Each row is a point. To make a cloud, some directions were put in groups of two or more. Within a group, all points are equally far from the middle, so they leave a hole (a ring in 2 directions, a hollow ball in 3). The other directions are filled evenly. Then the cloud was stretched, turned, moved and blurred a little. How many holes are there, and how many directions does each take, smallest first?

Cloud (21 x 3):
[[ 33  -1 -46]
 [  5 -23  -8]
 [-16 -20  22]
 [-11  10  39]
 [ -6  -9 -59]
 [-16 -16  25]
 [  3 -32  20]
 [  5  -5 -22]
 [-36 -14 -26]
 [-19  30  60]
 [-37 -20  39]
 [  8   0  15]
 [ -9 -42  -5]
 [ 11 -11 -19]
 [ 12  28  36]
 [  4  44  18]
 [-38   3 -22]
 [-40  11  -2]
 [-52   6  -3]
 [-33   2  36]
 [ 27  30 -43]]
Holes: 0

Cloud (27 x 4):
[[ 13   0   8 -16]
 [ 20   5  -6  29]
 [ -3 -38 -39   1]
 [  1 -20  -7  30]
 [ 21  33 -40 -15]
 [ -9   2 -11  21]
 [-24  -3  -3 -22]
 [ -5   0  16  -4]
 [  8   1 -23 -34]
 [ 42  50 -11  19]
 [ -8  -2   5 -26]
 [ -4  10  38   7]
 [ -6 -14 -13  24]
 [-18 -60  28   4]
 [-19  12   6 -23]
 [ 12  -6  11   7]
 [ 31 -22  -9  16]
 [ -2 -37  17  10]
 [ 41  -6  18 -13]
 [  1  32 -21   0]
 [ 16  45 -30   7]
 [  1 -43  14 -17]
 [ 26  31  22  -5]
 [ 12  -9  18  10]
 [  6   4   0 -24]
 [-30 -41 -20   2]
 [ -4   7 -11 -14]]
Holes: 0

Cloud (47 x 6):
[[-37 -20 -20 -17 -25   7]
 [-30  30  -7 -40   6  28]
 [ 13   4   9 -53 -15  17]
 [-10  18  15  39  29 -28]
 [-20 -27   9  21 -24  -2]
 [-44   4   1  34  11 -28]
 [  0 -14 -44   4 -21  23]
 [-43 -17  12 -20   2  17]
 [-51 -16   8 -26  -4 -37]
 [ 27   1 -18  30 -13  30]
 [-15  11   7 -60  -5 -16]
 [ 21  17  26  19  27  53]
 [-48   4 -31 -25   1 -53]
 [ 10  50 -18   4   6  17]
 [-24 -16  -1   0 -38 -13]
 [-25  -5 -20 -52 -15 -34]
 [  9  37  40  15  22 -18]
 [-44   5   7  17   6 -56]
 [  7  -5   8  43 -19  27]
 [-26 -13  41 -15   7  16]
 [ -1 -34 -26 -15  26  13]
 [  6 -17   1  46   0  18]
 [-16  51  41  -2 -15  -6]
 [-22  -7  -3  -8 -38 -28]
 [ 16 -36 -30 -23  -5  43]
 [ -6  16  25  28 -31  -1]
 [ 10  22  35  -7  39   6]
 [-13  37  52  23   3 -21]
 [ -1  23  32  33  23  45]
 [ 17  34   0   4  32  43]
 [ 11   4 -37  25   2  20]
 [-46  10  26 -24   7  14]
 [ 17  17   7 -14  38  34]
 [-51  18  25 -35  16 -14]
 [ -5  15   0 -46  31  -8]
 [ -2 -25  -8  23  19 -21]
 [-50  25 -14   6 -12 -42]
 [ 25  -3  19  38  -9   5]
 [-21  46 -20  23  14  14]
 [-36   8 -25 -53  -1   5]
 [-49  38  29 -20  19   1]
 [ 30  -1  40 -15  -5  48]
 [-47  52   5  20   5 -16]
 [-36  40  16  30  -7   4]
 [ -5  57  26 -22  -5 -10]
 [-51  -1  -2 -46  -7 -26]
 [-16 -33 -25  -3  28  -2]]
Holes: 2 (2, 4)
